Each row of a before or after table is a point. The points were changed in one or more steps. Then noise was added and the rows were shuffled. The steps act on how far a point lies along the listed directions, d1 being the first. Name the steps. A step turns or swaps two directions, mirrors them in a line or flattens them onto one, adds a multiple of one to another, or multiplies one. Angles are multiples of 10 degrees, from the lower direction toward the higher: turns from -170 to 170, lines from 10 to 170 but not 90. Use the fewest steps. Two steps may share a direction if one is a turn and the other turns, adds or multiplies; they go together, in the order done. Otherwise the lowest direction goes first.
In the rows, 128 means zero.

Directions:
(1): [187 126]
(2): [130 187]
Before (11 x 2):
[[ 99 103]
 [132 192]
 [178 165]
 [ 98 193]
 [146  89]
 [127 157]
 [147 193]
 [202 163]
 [176 168]
 [120 162]
 [198 115]]
After, 11 rows:
[[159 144]
 [ 89 110]
 [115 190]
 [131  90]
 [ 65 168]
 [194 153]
 [171 178]
 [148 147]
 [159 184]
 [121 190]
 [ 99 205]]
Steps: mirror d1 and d2 in the line at 70 degrees

Directions:
(1): [171 139 107 196]
(2): [178 175 167 101]
(3): [172  60 145 117]
(4): [154 135  59  89]
Before:
[[134 131  95 147]
 [ 64 134  71  82]
 [ 81  98 183  89]
 [ 99 131 113  85]
 [132 123 161 151]
 [ 97 198 151 180]
 [ 95 195 156 129]
 [121 148 142 175]
 [ 74 175  74  42]
 [152 127 126  47]
 [161 171  50 126]
 [129 140 191  60]
 [100 122 129  35]]
After:
[[150  92  70 191]
 [105 108 130 214]
 [117 146 163 137]
 [143 132   9 141]
 [124 128 127  84]
 [171 131 126 213]
 [ 96 172 155 116]
 [199  96  88 171]
 [107 110  38 132]
 [114 198 103 154]
 [ 89 213 137 120]
 [126 110  86 148]
 [165 142  79  51]]
Steps: mirror d1 and d2 in the line at 70 degrees; turn d3 and d4 by -30 degrees

Directions:
(1): [ 73  83 171 188  73 142 144 136]
(2): [153  64 180  63 125 164  96 127]
(3): [161 165 179 187 173 177  95 128]
(4): [107  94 133 127 206 135 190 177]
(5): [ 93 199 176  78 108 155 170 131]
(6): [173 140 164 131 101  70 126 208]
Before (8 x 8):
[[179 153 130 115 169  79 133 195]
 [147 165 117 107  30 100  89 109]
 [152  54 138  56 127 144  80 136]
 [197 174 138 149 166 122 108 202]
 [128 192 184  53  30 135 114  95]
 [219 122 166 116 163 128  77 168]
 [111 181 112  93  49 160 109  63]
 [103 119 167 138  66 116 124 121]]
After, 8 rows:
[[129  37 200 113  90 143  97 123]
 [105 157  17 173 181 151 132  75]
 [107 158   7 159 179 100 152 100]
 [127 139  60 114 173 159 122  64]
 [181 151 150 156 102 113 103 170]
 [147 122  94 129  77  92 111 121]
 [191  68 140 168  95 100  57 141]
 [125 103 139  43 120 135 106 135]]
Steps: add 1.5 times d1 to d2; turn d5 and d6 by 140 degrees; turn d3 and d6 by -40 degrees; multiply d4 by 0.4

Directions:
(1): [ 62 183 140 120 110  54 101  77  71 123 154 149]
(2): [164 170  94 184  82 137  40 107 150 159 103  93]
(3): [ 64 112 141 174  83 215 141 132  63 126 104 125]
(4): [107  73 185 164 131 119  93  75 187  86  95 178]
Before, 11 rows:
[[ 59  27 192 153 128 183 107 113 167 127  81 173]
 [160 184 126 108 168  92 121 116 115 144 151 114]
 [104 111 151 128 148  79 134 133 198 132 112 130]
 [110  35 152  57 191 139 230 189 146  74 151 172]
 [ 64 235 145  78  92  39 102  85  45 141 183 142]
 [108 172 115 110 134 133 195 172   7 137 192  98]
 [ 52 185 123  65 149 124 208 139  35 136 173 139]
 [ 58 206 164  95 134  32 130  70  50 123 174 149]
 [ 82  98 182  70 145  71 107 111 132 114 166 183]
 [ 92 229 119 110 119  51 139 120  50 128 165 123]
 [132 132 119 131 116  99  98  88 178 132 127 124]]
After (11 x 12):
[[127  81 180 114 121 118  66 109 181 121 134 170]
 [ 92  42 184 123 158 103 126 104 201  58 112 209]
 [ 84  90 183 117 167 145 217 145  60  87 166 146]
 [117 138 161  84 118 151 167 151 106 135 143 131]
 [148 147  96 129 112 121 104 121 165 152 128  96]
 [114 129 134 145 131  95 111 136 203 147 107 121]
 [ 75  90 150 189  84 152  33  87 146 167  82 139]
 [115 119 166 129 148 137 151 117 130 118 122 140]
 [162 152 129 105 186 114 151 134 124 133 140 126]
 [ 56  93 191  98 170 162 202 121 107  95 129 178]
 [111 145 146 104 148 125 199 159 101 108 137 137]]
Steps: flatten d1 and d3 onto the line at 80 degrees; turn d2 and d4 by -60 degrees

Directions:
(1): [166  90  19  76 189 143 172 104 110 189 103 109 106 148 166 114 119 138]
(2): [115 169 119 117 139 142  94 152 108 136  55 100  46  56  62 105  70 103]
(3): [162  97 147 179 123 101  93 168 126 156  64  21 158 156 124 142 145 194]
Before (10 x 18):
[[127 118  97 113 155 144 125 115 117 137 103 106 105 135 131 123 107 147]
 [148 137 212 205 108 107  70 177 126 125  58  24 147 129  85 126 137 199]
 [119 107 141 145 106 106 124 111 130 105 173 162 140 135 159 161 163 136]
 [ 97 169 198 166  83 129  73 139 115  70 133 155  91  60  64 136  82  94]
 [108 160  98 117 149 139 172  94 131 115 210 216 115 116 163 144 143  91]
 [138 113  89 125 134 152 153 122 101 135 149 155 128 144 155 123 138 117]
 [116 124 160 129 112 118 132 122 163 114 148 145 165 132 138 133 153 127]
 [123 151 144 134 124 129 109 119 143 119 143 165 116 104 158 119 102  87]
 [ 91 173 158 109 128 139 154 124 145  88 190 186 125  95 129 142 127  96]
 [116 146 213 155  91 119 109 125 128  96 175 157 134 123 109 136 139 111]]
After (10 x 18):
[[109 138 141 127 139 141 102 131 118 120  97 107 102 114 110 119 103 147]
 [111 124 201 169  70 112 109 110 148  58 216 192 178 136 139 160 142 122]
 [ 98 163 128  90 142 142 179 102 149  96 215 206 137 111 160 138 137  99]
 [139 106 158 139 118 126 156  98 125 128 203 166 164 173 166 146 159 124]
 [132  97  85 112 133 113 146 100 121 138 159 150 119 141 171 147 155 139]
 [135 129  88 119 137 160 145 131  94 135 118 155  93 116 130 118 116 107]
 [109 162  61  91 164 152 182  89 119 126 198 236  84  99 157 127 120  68]
 [167  98 215 221 109  87  81 171 135 134  77   9 207 190 130 142 171 234]
 [134 105 115 111 139 124 148 114 162 136 136 141 161 143 157 129 148 131]
 [121 146 146 132 128 132 120 110 147 120 167 179 129 123 177 122 111  91]]
Steps: turn d1 and d2 by 70 degrees; multiply d3 by 1.3

Directions:
(1): [179 225 118 106 195 167 133 137 109  76 169 130 121  73 193 120 128  86
 171 136  99 135  53 160]
(2): [ 42 147 186 129  95 169 128 132  84 136 123 189 117 192 207  85 134  80
 114 143 191  85 116 163]
(3): [174 151 148 113 162 116 196 212 154 217 161 123 152 123  95 130 121 113
 106  86 165  62 154 202]
(4): [140 122 142 214 188  33  99 183 108 111 118 166 151 100 167  79  83 117
 120 103 180 182 150  95]
Before (10 x 24):
[[ 83 110 145 167 123 109  82 124 101 101  77 150 129 128 172 134  98 124
  123 145 146 171 139  82]
 [ 73  46 144 194 121  18  86 138 103 117  68 160 131 144 141 112  85 151
  111 119 168 172 194  45]
 [170 144 107 153 174  97 144 173 131 157 139 123 141  96 101 138 114 149
  123 105 130 151 135 129]
 [ 83 122 135 153 102 134  87  99 103  79 111 144 112 152 164 115 111 124
  130 166 130 162  93  92]
 [145 105 102 132 123 112 135 136 160 167 131 102 117 109  64 159 126 166
  119 126 111 143 150  94]
 [141  52  95 164 119  79 109 118 170 101  92 117 134 130  67 123 124 177
  123 117  92 186 176  63]
 [181 134 108 113 182 112 112 130 156 128 159  77 120  78  94 141 128 128
  144 124  88 150 129 120]
 [196  90  80 121 134  93 144 127 176 130 139  92 126  95  69 178 132 164
  138 111  91 144 147 105]
 [196 168 111 120 182 127 153 138 140 115 139 103 127  82 107 150 127 128
  152 115  98 122 109 139]
 [189 115  96 118 142 132 149 141 171 173 119  66 153 107  40 162 138 150
  129 105 102  95 165 155]]
After, 10 rows:
[[253  87  71 177 200  32 135 172 197 108 124  87 160  46  36 132 103 180
  137  80  69 210 168  78]
 [168 172 111 132 175 130 164 178 125 169 149 130 139 103 116 138 123 129
  122 107 131 120 117 156]
 [137 137 114 157 160 113  85 120 111  79  95 119 131  81 158 155  95 132
  148 145 106 193 112  85]
 [168 132 113 187 218  19  91 156 102  64 109 144 132  52 179 118  72 124
  160 108 123 204 133  60]
 [134 124 100 145 129 116  92  91 129  69 122 103 113 106 123 142 109 155
  140 159  87 187  89  72]
 [179 116 100 149 156  80 142 175 165 181 145 104 134  83  62 148 110 159
  119 108 127 149 159 102]
 [176 111 122 140 153 110 157 178 160 203 119  91 164 123  52 143 124 133
  111  88 146  75 181 169]
 [243  97  73 120 164  68 174 173 198 167 151  80 143  74  40 184 120 164
  132  82 100 139 161 125]
 [190 157 113  94 155 146 177 131 159 149 136  95 126 105  79 165 141 134
  142 115  99  82 118 157]
 [206 121 107  92 184 116 139 147 176 166 168  63 129  77  48 158 134 141
  137 107  79 120 141 144]]
Steps: turn d1 and d4 by -60 degrees; turn d2 and d3 by -40 degrees; multiply d2 by 2
